Each row of a before or after table is a point. One or more steps were done to the points. Then noise was added and the rows were shuffled. The steps act on columns, c1 being the first. Write out the steps. A step turns or swaps two columns, mirrors them in a line or flattens them onto one, adds a multiple of one to another, or multiplies or shifts one. Angles are multiples of 10 degrees, from the lower column toward the higher: turns from -170 to 170, lines from 10 to 170 but not 90. Use the fewest steps. Two steps may share a column if one is a turn and the other turns, adds or multiplies; they go together, in the order done. Otherwise the lowest column goes first.
(in the rows, 128 means zero)

Before:
[[105  89 174]
 [215 133  91]
 [130 105 193]
 [112 110  85]
 [171 136  94]
 [102 115  72]
 [ 98 171  98]
 [163 178 194]]
After (8 x 3):
[[ 81 114  83]
 [143 131  94]
 [ 62 118  71]
 [ 77 162  99]
 [192 130  91]
 [211 165 195]
 [176 109 192]
 [135 100 175]]
Steps: add 0.7 times c3 to c1; multiply c2 by 0.7

Before, 13 rows:
[[127 148 153  81 130 125 103 104]
 [132 138 140 150 123 126  86 106]
 [ 94 166 164 105 112 102 104 103]
 [ 93 112 169 125  89 120 112 157]
 [ 93 142 149 115 145 160 149  99]
 [126 101 145  83 129 120 105 105]
 [129 123 116 135 103 150 132 125]
 [ 93 153 114 145 107 121 114 166]
 [139 102 106 114 115 144 150 134]
 [134 149 131  92 137 161 145 159]
 [ 96 117 127  92 100 122 120 127]
 [122 106 141 154 129 129 148 152]
 [147 153 167 139 140 127 127 121]]
After:
[[149 182 132 144 114 112 113 102]
 [151 141 112 129 128 153  99 133]
 [162  73 125 119  92 126 115 176]
 [115 123 138 126 125 143 169 156]
 [109   3 108 100 113 107 161 153]
 [131 139 132 153 105 136 130 113]
 [107 112 129 160 136  95  89 129]
 [133  31  91 163 147 115 141 127]
 [152 157 126 122 127  79 160 143]
 [113 100 118 128 135  82 163 157]
 [155  68 134 123  96  88 136 131]
 [128  19 163 120 109 146 102 134]
 [ 96 135 102 125 138 135 132 159]]
Steps: turn c1 and c2 by 120 degrees; multiply c2 by 2.5; turn c7 and c8 by 120 degrees; turn c3 and c8 by 130 degrees; swap c4 and c6

Before (10 x 12):
[[170 146 112 111  57 112 168  96 192 104 137 170]
 [180 128 109  75  98 124 157 115 128 113 160 112]
 [157  97  84 239 164  94 143 109  99 159  99 122]
 [ 23 145 151 139 164 146 192 124 192 197 165 157]
 [ 62 116 103 164 134 157 158 143 127 123 169 159]
 [117 126  21 154 148 119 148 129 145 144 122 144]
 [117 157 112 147 210 143 140  71 134 142 160 131]
 [135 144 105 151 179 139  87 101 148 173 157 146]
 [130 145  61  72 177  94  80 131  77  86  98 111]
 [152 209 126 142 104 116 150 101 142 163 137 116]]
After (10 x 12):
[[166 107 124  90 140 131 171 149  20 196 120 181]
 [155 149 148 186 241 160  90  65 173  89  92 126]
 [162 111 122  75 160 104 149  99  95 124 138 182]
 [113  97 152 114  99 205 143 134 130 164 134 104]
 [105 112 161  93 191 133  99 115 116 172 133 136]
 [122 171 162  98 201 119 139  91 168 158 240 115]
 [ 50 132 163 128  61 150 156 122  94 104 108 128]
 [ 96 132 146 127 112 129 147 114 154 114  66  91]
 [131 101 189  91 204 145 136 133 118 141 129 131]
 [120 139 164 121 249 132 141  29 109 142 155 140]]
Steps: turn c1 and c9 by 150 degrees; turn c1 and c12 by 30 degrees; turn c2 and c6 by 120 degrees; turn c3 and c8 by 110 degrees; add -1 times c8 to c5; turn c4 and c11 by 120 degrees; multiply c7 by 0.7

Before (8 x 20):
[[160 136  73  97 169  77 116  77 185 131 205 143 102 131 161 179 120 164
   78 115]
 [109 124  82  53 109 128 151 204 176 204 140 180  68  75  32  84 146 169
  114 116]
 [122 140 176  98 156  54 124  79 101 117 154  90 106  99 115 218 159 156
  118 142]
 [108  93  85   7 128 168 189 153 199 209 138 150  89  93 101  62 136 149
  107 119]
 [147  50 184  98 128 108 128 178 110 203  97  82 214 212 141 163 158 144
  229 114]
 [139 166 138 145 170  85  75 111  74 117 164  89  99  84 161 169 165 144
   95 121]
 [122 155  98 134 142 107  92  87 139  96 145 107  78  98 115 170 143 166
  125 171]
 [124 133 176 125 192  83 102  96 161 132 138 131  91 119  72 133 146 132
  135 147]]
After, 8 rows:
[[ 87 161  96  88 131 215 193 158 196 110 152 151 247  86 101  64 130 139
  106 119]
 [147 210 213 212 126 150 129 179 112  81 197  79 157 178 136 162 124 147
  233 117]
 [156 115 131  98 169 129 117  75 184  62  60 145 162  72 160 176 131 178
   81 109]
 [107 130 100 109 153  81 124  80 105  72 100  92 154 173 111 219  93 155
  120 140]
 [ 76 140  68  67 108 186 154 206 176  77 159 183 200  84  28  81 112 156
  111 119]
 [138 105  87 104 173 105  72 110  79  92  90  96 103 138 164 168  82 142
   91 119]
 [ 99  99  92  79 145 104  90  79 134 130  98 109 121  98 115 171 104 160
  124 170]
 [121 122 118  86 193 102 107  99 155  84 121 134 128 181  68 130 110 131
  133 153]]
Steps: turn c1 and c18 by 20 degrees; multiply c1 by 1.6; turn c2 and c17 by -160 degrees; swap c3 and c14; turn c4 and c13 by -90 degrees; turn c10 and c11 by 150 degrees; turn c6 and c10 by 50 degrees
